Each point is reached from the start by the listed moves, each made once or not at all, plus a little noise. Is the number of moves made odd or even? Then give how often each move was made.
In the rows, zero is written as 128.

Moves:
(1): [119 155 162  99  85]
(2): [179 147 137 122 172]
(3): [ 59 164 141 135 148]
Start: [119 154 148 127 147]
Points:
[ 50 191 159 134 167] => odd (0, 0, 1)
[162 201 191  93 150] => even (1, 1, 0)
[ 42 216 195 103 126] => even (1, 0, 1)

Moves:
(1): [152 129  95 107 126  57 125 135 152]
(2): [166  97 126 125 122 115 118 205 160]
(3): [118 165 172 165 108 128 148 104 128]
(4): [ 96  70 136 176 130 120 134 116 139]
(5): [115 174 139 115 121  97  57 158 144]
(6): [135 106 143 158  79 129 158  62 194]
(7): [129 148 120 158 175 139  67 141  55]
(8): [136 125  85  80  80 117  75 179  68]
Start: [125  80 113 144 132 162 130  76 163]
Points:
[192  62  97 141   7  67 114 121 226] => odd (1, 1, 1, 0, 0, 1, 0, 1)
[155  94  96 140  13  81 127  44 193] => even (1, 0, 1, 0, 0, 1, 0, 1)
[178 106 113 186 150  90  76 149 146] => even (1, 1, 1, 0, 0, 0, 1, 0)

Moves:
(1): [143 155 124  97 142 117 132 145 117 105 118 110]
(2): [142 115 147 147 108 156 137 137 115 118 136 158]
(3): [130 127 154 133 158 157 122 117 114 128 142 112]
(4): [119 108 111 144 132  96 108 120 120 103 153 127]
(5): [132 139 134 146 106 121 124 120 154 122 123 113]
(6): [108 138 131 161 115  93 101 160 101 138 110 118]
(7): [118 143 152 147 128 112 148 129 111 128 145 136]
(8): [111 101 141 118 112 131 134 126 129 129 113 124]
(9): [109 112 127 143 146 145 117 131 136 107 112 120]
(10): [135 122 164  94 130 124 101 135 159 131 140 138]
(11): [103 158 146 117 133 112  99  95 115 139  96 162]
(12): [148 116 129 119 147 117 120 135 124 145 121 124]
Start: [142 108 134 125 129 129 109 142 123 129 142 151]
Points:
[142  65 194  95 178 114  41 148 152  73 141  92] => even (1, 0, 1, 1, 1, 0, 0, 1, 1, 1, 0, 1)
[133 162 152 108 151  56  49 168  66 145  73 154] => even (1, 0, 0, 0, 0, 1, 0, 0, 0, 0, 1, 1)
[116  91 184 160 131  85  64 137 165  81 175 145] => odd (0, 0, 0, 1, 1, 0, 1, 0, 1, 1, 0, 0)
[121 111 213 125 129  65  63 200 130 109 101 108] => even (1, 0, 0, 0, 1, 1, 1, 1, 1, 1, 0, 1)
[131  85 237 156  90 144  59 169 128 128 136 144] => even (0, 1, 1, 0, 1, 1, 0, 1, 0, 1, 0, 0)
[102  98 249 116 167 128  55 126  88  65 146 185] => odd (1, 1, 1, 1, 0, 0, 1, 1, 1, 1, 1, 0)
[113 105 185 164 177 160 110 135 100 108 157 139] => odd (0, 0, 1, 0, 0, 0, 1, 0, 1, 0, 0, 0)
[150  97 195  94 128  50  80 158 144  97 160 126] => odd (1, 0, 0, 1, 1, 0, 1, 1, 0, 1, 0, 1)
